Each row of a before or after table is a point. The points were changed in one or more steps. Then noise was added and the rows were shuffled. The steps act on how far a point lies along the listed directions, d1 being the first. Write out the steps. A step turns or swaps two directions, mirrors them in a line or flattens them onto one, adds a multiple of one to another, or multiplies one. Angles are multiples of 10 degrees, from the lower direction toward the higher: turns from -170 to 170, lines from 10 to 170 but not 90. Use the fewest steps. Two steps may share a direction if one is a turn and the other turns, adds or multiplies; they go together, in the order done. Otherwise the lowest direction goes first.

Directions:
(1): [-24 -44]
(2): [ 44 -24]
Before (13 x 2):
[[ 68  37]
 [ 31   9]
 [ -8   2]
 [  8  -4]
 [ 43   8]
 [-43   0]
 [-57  -6]
 [-39   1]
 [-36 -21]
 [-99  50]
 [-10  33]
 [ -3  13]
 [ 30  13]]
After (13 x 2):
[[-40 -14]
 [ 42   2]
 [-33  -6]
 [ -5  -9]
 [-77  -3]
 [ -5  13]
 [ 58  93]
 [-11  34]
 [  6   6]
 [ 37  23]
 [-32 -10]
 [ 52  28]
 [ 31  22]]
Steps: swap d1 and d2

Directions:
(1): [ 19  35  52 -26]
(2): [ 37 -17  23  52]
(3): [-55 -15  38  17]
(4): [ 15 -57  16 -36]
Before (12 x 4):
[[  44  -73  -25    0]
 [ -31   38   10  -29]
 [  61   44   -5   17]
 [  -7   21   14   55]
 [ -21   41   22   33]
 [  17    4   -4   31]
 [ -27   14  -28   57]
 [ -10   27   18  -11]
 [  -6   41   29   26]
 [  40 -104   29  -51]
 [  15  -46   50    4]
 [  19   32   -5   48]]
After (12 x 4):
[[   8 -117  -34  -10]
 [  11  -66   28   25]
 [   8   27   39   45]
 [  -4   11   26  -23]
 [ -21   23   21  -42]
 [  28   41   17   30]
 [  16   13    1   25]
 [ -14   47    0   50]
 [  59   36    1  -16]
 [  -4   32   48   15]
 [  21  -53  -63   24]
 [  11   25   53    4]]
Steps: turn d1 and d4 by 40 degrees; add 0.3 times d3 to d2

Directions:
(1): [-24 -55  23  38 -27 -36  41 -22]
(2): [ 23   0  26 -39  30  30  57 -46]
(3): [-34   4  -8 -31  56 -66 -10 -13]
(4): [ 71  24  32   0 -20 -54  -6  -2]
Before (14 x 8):
[[  15    2   37   15  -20  -10   26   -9]
 [  40   34    5  -28    1   -3  -22   19]
 [  -6   11   -7  -11   19   -6  -12  -19]
 [  31   -4   11    6  -16  -23    0   -6]
 [ -16   -1   -7   -9   59  -76    0  -29]
 [  30   -7   31  -12  -19  -11   32  -23]
 [  35   -2   17  -12  -10   -2   20    6]
 [   5   15   33    4  -25  -31   21    4]
 [ -67  -44  -19    2   20   38   36  -17]
 [-121  -51  -33   -4   32   62   30  -17]
 [  15   12    6   -5   22  -18    2  -19]
 [  29   11   12  -20  -11    6  -13  -15]
 [  44   19   49    6   10    8   45  -47]
 [ -40  -27    1  -13   26  -37   15  -21]]
After (14 x 8):
[[  91    1   47   53 -106   13   11   10]
 [  55  -14   22   40  -63    5   13    8]
 [ -31    3   17   -2   47   15   35  -44]
 [ -39  -21   -3  -12   11   -9   18  -16]
 [  34   11   12    8   23  -91  -10  -17]
 [ -12   -2    0  -35   21   21   -2  -28]
 [ -55    3    4    3   -1  -30    5   11]
 [  -6   20   -6  -60   47   21    7   -7]
 [  21   18    5  -11    8   -7   -3  -24]
 [ -51  -11    8   16    2   -9    8    2]
 [  25   -8   19   17  -25  -64   -8    1]
 [ -33  -17  -17    0   15  -16   -7   -3]
 [ -21  -16   -8  -23   21    7   19    4]
 [   6   11    2  -11   30  -15    6  -22]]
Steps: add -1 times d1 to d2; mirror d3 and d4 in the line at 30 degrees

Directions:
(1): [-46  26   9  26 -41 -17 -43 -29  52 -16  50]
(2): [ 14   9  42 -16   5 -41  25  72  17 -54  27]
(3): [ 41  54   3 -26 -16  55  27   6  60  26   1]
(4): [-20 -72  41  40 -23  47  20  24  28  13  -5]
(5): [ -8 -19 -68  10  24  11  12  -2  51 -64 -32]
Before (13 x 11):
[[ 47  41  -2 -10  -7  80  46  47 102 -11   9]
 [-31 -58 -42  27   7  -9 -36 -62  21 -20  -9]
 [ 42  17 -28 -20  54 -12   6 -27 -89  34 -55]
 [-19 -45  -4  18  14 -76  -5  20 -13 -61 -14]
 [  4  -5 -10  12 -14   5  27   8  55  11 -11]
 [ -2   2 -68   3   9  11 -11 -24  -9 -22  -5]
 [  0   5  -9 -12 -18 -32  -3  11  27 -25  -7]
 [  8  -8  26  10  12  11  28  45  42 -22  17]
 [ -3  28 -48   2  12 -29 -35 -38 -12 -19   7]
 [-15 -16 -70  38  50 -14 -43 -78 -52   0 -35]
 [-38 -38 -16  38  17  22   6  17  58 -61   1]
 [ 18  19   8 -10 -21 -15  26   9  16   4  19]
 [ 24  22   7  -9  -7  36  11   3 -16  46 -19]]
After (13 x 11):
[[-39 -28  32  31 -44   8 -51 -65  35  35  40]
 [-23 -27 -25  40 -15  30 -13 -21  51 -22   5]
 [ 30  10 -34 -19  27  12  15   0 -43  16 -47]
 [-65 -27  48  52 -49 -74 -44   1  40 -43  53]
 [ 32   3  20 -10  -6   3  39  20   0  53 -18]
 [ 33   8 -12 -18  -1  -5  44  19   6  -4  -7]
 [-18   0  84  21 -24  26  -3  23   4  38  46]
 [-37 -63 -54  47  41 -25 -19 -41 -32 -40 -48]
 [  5 -12  15  -5 -28  -8  11  23  36  -5 -11]
 [-22 -43 -11  33 -26  42  -4 -11   4   7   9]
 [121   7  39 -61  44  85 100  96 -42  63 -46]
 [ 33  14  45 -15  18  -4  28  48 -12  10  19]
 [-76 -52 -21  99 -12  14 -66 -83  22   3  10]]
Steps: multiply d3 by 1.6; turn d1 and d3 by 60 degrees; turn d4 and d5 by -110 degrees
